Every row gives one point. To make a cloud, some directions were put in groups of two or more. Within a group, all points are equally far from the middle, so they leave a hole (a ring in 2 directions, a hollow ball in 3). The other directions are filled evenly. Then the cloud was stretched, turned, moved and blurred a little. How many holes are there, and how many directions does each take, smallest first?
(in the rows, 128 means zero)

Cloud, 19 rows:
[[137 202  55]
 [121 190 139]
 [138 185  80]
 [ 84 150  42]
 [130 201  66]
 [128 160  80]
 [184 126 126]
 [139 156 131]
 [117 110  86]
 [ 98 108  60]
 [ 81 181 149]
 [ 86 173  89]
 [104 161 143]
 [ 93 122  71]
 [133 178 170]
 [102 100 150]
 [128 159  89]
 [145 111 150]
 [153 169 132]]
Holes: 0

Cloud, 30 rows:
[[ 58 192 108 148]
 [144  97 182 132]
 [ 83 153 170 128]
 [ 81  84 130 152]
 [ 67  88  94 155]
 [174 163 131  73]
 [166 118  78 119]
 [ 84 151  80 162]
 [171 119 121 100]
 [219  89  91 139]
 [ 92  75  78 166]
 [220 102 118  96]
 [158 110 146 117]
 [141 140 103 177]
 [119 101 142 137]
 [ 74 147 151 138]
 [154 145  79 106]
 [165  81  73 103]
 [ 86 100  90 130]
 [226  75  75 113]
 [217 181 102 109]
 [ 70 229 190 192]
 [ 82 128 132 111]
 [122  88  95 111]
 [123  90 132 133]
 [ 95 125 103 149]
 [161  86 134  82]
 [111  92 108 108]
 [154 101 117 105]
 [ 96 172 159 180]]
Holes: 0

Cloud:
[[ 58 125 173 130]
 [132  61  82 137]
 [101 163 135 165]
 [114  53 119 101]
 [211 152 104  93]
 [ 75  79 125 188]
 [149 182 169 159]
 [188  88 106 101]
 [ 95 122  82 120]
 [140  79 178 141]
 [162  77 142  99]
 [ 50  92 164 167]
 [170 165 161  81]
 [186  87  90 136]
 [ 84 113 110  82]
 [111  68 167 180]
 [108  62  82 121]
 [208 119  96 135]
 [ 90 124  90 145]
 [116 154  90 127]
 [174  81 125  95]
 [ 88 117 104  83]
 [130 169 101 140]
 [187 165 149 169]
 [139  60  84 128]
 [ 81 155 165 159]
 [134  60 140 104]]
Holes: 2 (2, 2)

Cloud (47 x 6):
[[112 150  78  94  59 145]
 [158  76  37  85 105 156]
 [178 117 162 133 116 166]
 [ 91 150 221 142 153 132]
 [ 87 180 108 100 162 127]
 [121 155  76 110 104  93]
 [ 13 105 116  92 157 123]
 [143 108 155 133  68 135]
 [111 177 107 148 102 128]
 [130  68 185 186 114 167]
 [122 135 108  43  93 175]
 [120 134  52 103 103 134]
 [ 56  93  85  99  86  72]
 [ 74  88 126  61 152 153]
 [ 83 139 136 115 185 177]
 [ 99 178  84 175 147 155]
 [ 88 189 124 145 123 136]
 [ 71 114 145  75 120 146]
 [ 43  85  97 125 100 141]
 [ 69 113  40  53 139 132]
 [139  92  54 134 106 124]
 [ 83 103 184  95 115 136]
 [138 183 188  73 152 197]
 [147  77 150  79  95 133]
 [116  84 103 116 120 171]
 [127 113  28 124 110 159]
 [ 98  67  71 132 101  82]
 [135 168 187 105  86 106]
 [ 95  97 134 108 134 167]
 [ 85 114  34  67 151 157]
 [171 188  83  87  48 174]
 [129 114  94 128  90 194]
 [118 148 153 109  85  63]
 [130 155 122 121  85  64]
 [144 155 187 131 115 146]
 [120 136 136  78 137 194]
 [ 76 133 206 114 156 166]
 [ 76 144 133  87  69 150]
 [116  61 114 145  91 125]
 [115  93 178  81 147 109]
 [147  84  50 113  93 196]
 [103 151 196 125 164 138]
 [ 88 128 169 122 132  81]
 [171 116 133 125 160 178]
 [ 88 160 173 169 131 132]
 [140 104 170 113 120 165]
 [ 90 157 149 186 155 149]]
Holes: 0

Cloud, 52 rows:
[[119  93 154 110 109  72]
 [170 182  86 157 126 120]
 [186 155 121  98 107  49]
 [193 208 144 158 133  54]
 [151 219 155 136 144  68]
 [204 146 100 110 121  80]
 [132 174 107 164 183  77]
 [124 128 126 181 117 163]
 [173 126 212 164  86 106]
 [152  88 151 101 138  59]
 [139 128  74 176 116 145]
 [161 216 122 129 140  73]
 [150 131 169  86 131 104]
 [142 140  88 138 100  55]
 [101  90 144 119 110  87]
 [117 174  62 107  86  86]
 [115  86 154 161 138  62]
 [166 159 115 167  84  49]
 [136 113 167 152  50 120]
 [157 115  99 163  66 106]
 [103 175  72 111 129  84]
 [135  96 105 145  61 136]
 [162  86  89 146  74 110]
 [ 87 169  98  82  95  74]
 [130 140  84 112  86 176]
 [128 139 155 169 124  35]
 [178 104 120 149  59 106]
 [195 124 106 110 127  55]
 [129 173  67 138  76 111]
 [218 140 127 168 114  88]
 [170 154  61 113 135 123]
 [130 118 139 137  39 133]
 [208 145 133 173 144  45]
 [147 118 116 182 132 164]
 [134 144  71 146  73 117]
 [177 168 132  87  98  45]
 [155 119 152 126 130  39]
 [143 199 101 137 155  81]
 [181 128 191 178  57 110]
 [194 132  96 180 150 126]
 [105  94  98 121  78 163]
 [180  91 135 114 113 157]
 [176 153 143 145 116  29]
 [156 158  55 107 115 139]
 [115  72 119 195 120 147]
 [171  69 167 113 111 127]
 [148  90  85 202 108 113]
 [149 184 187 107 121  87]
 [184  73 116 109 123 162]
 [160 151  62 138 132 131]
 [137 120 148  73 139 129]
 [100 108 150  86  77  96]]
Holes: 2 (2, 2)

Cloud, 79 rows:
[[130 204 102 183 118 141  72 116]
 [198  98 159 170  56 114  86 152]
 [195 130 109 182 158 197 138 148]
 [124 172 112 141 139 194  64 133]
 [178 118 136 143 158  91  65 118]
 [113 140 111 127  41 127 114 100]
 [121 102 162 137 140 123  74  58]
 [ 57 109 129 117  95  91 122 148]
 [ 74  93 121  76 124 201  59 157]
 [112 126 118 137 185 128  93 133]
 [131 136 123  73 139  61 112  55]
 [ 95  84  92 166 144 116 152  67]
 [148  64 114 191 151 149 101 153]
 [146 103 166 169  86  61 114  77]
 [107 142 162 128 153 139 153 157]
 [105 177 158  42 144 179 116 131]
 [116 184  94 115 167  90  82 126]
 [220 154  83 194 140 145 129 107]
 [136 155 110 169  99 205 100 185]
 [ 59 104 176  70 116 149 112 146]
 [ 85 182  99 130 146 124 123 148]
 [170  88 152 195  95 100 114 146]
 [120 175  78 126 159 134 117  35]
 [197 161 110 163 187 122 105 118]
 [ 82 114 143  86 139 124 174 109]
 [155 136 183 114  99 215 101 148]
 [120 128 156  96 141 174 120  39]
 [120 118 107  65 214 134 136  99]
 [153 151 116 152 202 146 133 139]
 [134 221  75 104 137 170  75 152]
 [154  67 122 143 181 128 114  47]
 [109 108 155  84 135 109 157  58]
 [118 151 142 158  80 157 133  84]
 [140  80  72  86  95 131  69 121]
 [143 124 147 144 105  72 115 176]
 [227 134 155 163  95  97 127 108]
 [ 85 114 108 187 111 176 117  83]
 [135 181  46  97 130 167 104  91]
 [ 99 160  79 132 115 186  75 176]
 [148 155 129 124 195 119  92 117]
 [236 145 156 133 138 102  88 104]
 [162 125 127 154 213 164 127 115]
 [185 120 113 208 110 103 104 151]
 [147 153 118 121 194 139 130  22]
 [145 171  59 113 176  76 129 107]
 [133 106  52 148  61 124 114 148]
 [103 139  52 108 126 198 113 152]
 [130  89  66 111 169  95 119  92]
 [158  61 110  76 116 105 105 110]
 [109 169 168  89 105 199 121 172]
 [157  92  99 102 171 169  95 165]
 [113 132 109 165 134 129  72  54]
 [ 90 147 135  77  58 126  85 154]
 [ 89  98  62 118 100 160  72  83]
 [136 180 109 152 115 214 113 183]
 [203 149 150 112  93 142  61 162]
 [141  99 149 141 187 135  87 102]
 [103 118  68 124 165  93 131 113]
 [165 169 170 108 202 144 110  85]
 [197 176  89 161 142 190  91 157]
 [100 138 137  55 130 165 132  65]
 [154 108  47 135 149  84 121  93]
 [125 136  95 160 100 198  88 196]
 [ 78 154  72  81 161 199 114 116]
 [148 192 150 157 102 103 142  64]
 [162 115  88  74  84 107  68 134]
 [108  90  71 168 105 203 101  91]
 [144 114 100 197  80 194 107 128]
 [ 79 146 105 107 125 102  40 134]
 [152 180 120 165 203 161 138  66]
 [129 211 176  94 112 122 105 142]
 [130 158  93  99 199 110 115 122]
 [121 161 103  88 152 162 113  37]
 [ 78 145  70 144 115 146 131  80]
 [157  61 108  87  97  67  89 106]
 [155 152  81 134 190 106 140  33]
 [200  93 130 136  60 107  83  93]
 [107 164  91 127 175 107 111 137]
 [127 140  67 116 162  69 111  56]]
Holes: 3 (2, 2, 2)

Cloud:
[[111  91 105  96  89 187 106 115]
 [ 80  63 141 168  93  85 127  83]
 [180  93  53 153 120 165 107 111]
 [100 104 130 177  84 225 110 186]
 [111  44 110 134  84 110 168 121]
 [151  75  54  98  76 125 129 114]
 [149 128 142 149 148  80 200  86]
 [ 93  86  85 173  82 140  91  27]
 [110 100 162 142 119 125 206 155]
 [172 105 113 118  97 137 199 128]
 [163 160 165 147 144 120 183  87]
 [202 138  85 119  92  92  84 137]
 [189 205 134  99 142 165 126 143]
 [ 84  70 126 166 137 188 124 158]
 [ 85 131 109 144  63  89 161  68]
 [169 173  92 171 108 195 152 131]
 [ 94  53 176 161 112 123  66 112]
 [170  68 118 127 128  77 106 118]
 [110  31 159 166 100 125 154 132]
 [142 104 208 113 180 107 120  59]
 [161  56 144 124  78 131 141  98]
 [ 83  74  78 183  94 178 101 112]
 [119 139  73 111 121 172 139 107]
 [ 53  84 130 126 111 169  54 146]
 [122  82 163 185 173  96  95 104]
 [165 116 106 124  36 120 127 150]
 [138 176 125  90 167 155 113 113]
 [158 101 116 196  99  90 114 136]
 [109 131 107 120 111 124 207  93]
 [ 74 115 119 193  88 127 198  99]
 [ 88 130  90 130  49 140 114 101]
 [114 113 206 136 185 146 126  51]
 [ 78  91  85 162  68 135 123  62]
 [125 118  96 168 112 170 132 211]
 [125 159 127 129  99 211 119 104]
 [201 147 102 125 136 104  76  69]
 [148 135 103  93  66 194  87 161]
 [114  36 162 164  81 134 161 129]
 [127 192  56 175 131 118 140 157]
 [144 145  69 178 135 174 156  88]
 [ 87 131 175 143  71 129 122  67]
 [207 171 118  87 144 159 123 112]
 [ 76 125  76 135 113 132  70 145]
 [143  76 152 148 161 179 131 159]
 [128 197  71 126 148 150 113 139]
 [ 87 114 102  78 129 122  63 102]
 [133 127 115  54  88 191 101 123]
 [ 98 102 172 206 123 116 162 159]
 [144 164 192 180 120 153 193  69]
 [178 184  99 200 152 141 153 122]
 [132 164 127 162 125 180 171 115]
 [135 107  60 178 134 181 139  94]
 [136 164  98  82  74 157  95  88]
 [171 138 106 188 154 185 132  57]
 [109  68 106 103 127 124 129 182]
 [151 159 127 119  92 213  76 124]
 [167 121  44 124  62 122  85 180]
 [189 168 101  90  64 176 137 131]
 [134  44 125 127  86  99 119 109]
 [175  58 152 170 107 134 173  76]
 [ 87 153 134 183 104 148 136  54]
 [191 163  90  90 125 136 189  77]
 [121  55  70 204  91 133  72  99]
 [ 84  93 108 106 140 182 114 139]
 [165 147 153 169 116 116  88 100]
 [141 141 117 194 185 137 137 116]
 [154 114 134 205  84 126  79  82]
 [191 115  97  91 140 168 113 168]
 [188  98 174  86 118 136 148 161]
 [164  96 167 123 175 121  43 138]
 [155  81 129 176 181 132 167  91]
 [ 85 154  83 168  89 127 142 188]
 [196 128  98 157  98 172 116 101]
 [192  97  87  94 128 136  44 148]
 [210 114 104 107 112 107 103 130]
 [111 128  66 142 103  78 135 165]]
Holes: 1 (4)

Cloud (98 x 9):
[[102 133 133 197 138 140 153  91 144]
 [167  81 134 103  84 172 121 189 110]
 [ 99 107 194 117 145 156 101  62 174]
 [ 98 159 149  36 132 192 209 127 177]
 [ 93 132 162 109  72 137 158 138  62]
 [119 142 108 135 196 104 135 120 136]
 [187 153 155 146 149 121 115  97 153]
 [177 144 108 125 106 101  95  89 210]
 [195  87 113  72 106 144 158 140 152]
 [216 148 134 133 174  58  84 161 135]
 [182 129  67  97 123 135  93  93 207]
 [110 135 208 126  96  67 134  89 153]
 [202 109 173 119 152 146 172 161 107]
 [ 94 134 200 126 109  88 131 181  63]
 [160 164  59  75  88 175  96 113 155]
 [133 137 143 132 128 105  93  81  74]
 [177 127 120 164 166 131 129 164 183]
 [174 116 143 137  70  53  90 175 144]
 [143 131 117  86  51 117 167 165  71]
 [ 94 225  37  47 108  98  83  84  94]
 [118 161 161 136 200 204 171  60 151]
 [157 111 149 149  64  92 140 182 111]
 [139 150 208 166 133  90 107  72 148]
 [111 147 175 116 147  74  86  96  65]
 [109 149 160 190 137 127 121  64 189]
 [184 182 160 161 174 138 145  88 177]
 [142 134 107 129 148 178 200 165 182]
 [153  98 140  86 100 108 160 150 217]
 [200 107 168 146 132  87 141 141 157]
 [182  81 133 188  97 164 185 171 130]
 [142 166  92  85 155 223 134  93 182]
 [119 144  98  78 133  76  49 106 128]
 [ 98 194  96  88 140 152 102 116  98]
 [ 68 165  90 103 101 119 118 132  68]
 [181 187  98  93 174 178 124 114 193]
 [202 131 128 172 166 137 141  98 194]
 [104 159 174 115  96 167  82 108 118]
 [145 121 143  42 125 143 182 137 147]
 [165 155  95 172 154 118 172  78 197]
 [117  56 139 146  94 168 164  90 158]
 [211 112 164 142 171  82 108 173 162]
 [113 142 151  75  52 121  74 150  93]
 [177 148 144 151  74 102 110 165 182]
 [ 91 192  88 109 103 135 138 117 117]
 [161  87 136 142  50  87  55 175  80]
 [176 129 108  97 102 172 180 179 238]
 [199 119 196 139 121  71 115 139 137]
 [113 165 113 116 100 159 154 128 155]
 [139 179 165  71 142 140 165 124 164]
 [141 112  83  65  42 138 117 163  66]
 [ 98 176 164 109 144 109  85  59 107]
 [125 153 163 142  80 114 157 148  69]
 [100 113 206 174  86 119 137 106 148]
 [127 155 161 118 136 194 213 108 152]
 [158 139 140 147  47 149 185 138 163]
 [149 185  88 101 125 124  23 150  81]
 [122 154  74 103  30 139  87 114 125]
 [166 153  75 107  85 128 154 106 110]
 [110 179  57 114 148 163 176  69 100]
 [142 147  91 159 154 117 189  80 174]
 [121 189  88  93 139 166 136  91 131]
 [129 143 153  43 120 151  77 107 130]
 [132  80 164 167 108 161 156 135 148]
 [130 118 141 110 114 114 172 185 152]
 [ 94 141 170 107 113 110 180  66 184]
 [165 115 121 148 170 129 155 142 190]
 [150 113 132 193  70 142 183 127 163]
 [152 158 124  85 166 155  62  79 181]
 [176 129 155 184 137  54  94 147 120]
 [176  87 153 185  80 147 127 173  59]
 [ 99 142 102  67 134  84 110 102 134]
 [132 102 126  83  99 164 145 180 143]
 [225 145 119 115 181 164 140 228 163]
 [190 164 123 157 131 102  92  95 113]
 [158 108  84  82  48 166 146 155 102]
 [102 159 181 124 120 153 172  68 109]
 [176 109 160 183 107  59  90 153 111]
 [183 159  76  99 134 177 111  83 186]
 [100 162 204 160  95 136 120 113  77]
 [185 121 115 139 136 112  50 152 185]
 [135  61 189  99 147 140 125 152 152]
 [133 160  41  79 141 176 123 149 108]
 [164 112  92 132  70  56 114 184 106]
 [ 61 142  66 100  84 168 159 106  72]
 [150  92 111 139 103 138 169 109 196]
 [124 108 130  78  93 205 129 144 192]
 [111 132 150 141 115  97  44 106 139]
 [136 120 204 141 109 150 150 168  96]
 [139 107 160 161 112 101 181  91 122]
 [156 128 118 137 203 150 126  98 127]
 [ 87 176  78 115 148 139 136 124 163]
 [ 71 134 192 181  70 163  92  74  94]
 [118 209 114  88 144 150 185 111 160]
 [ 81 177 138 148  87 176 176  70 130]
 [155 154 134 163 142 125 125  64 134]
 [ 90 174 109  32 162 195 138 118 147]
 [165 111 103 192  73 108 112 139 116]
 [212 179 108 102 152 158 159 140 201]]
Holes: 1 (2)
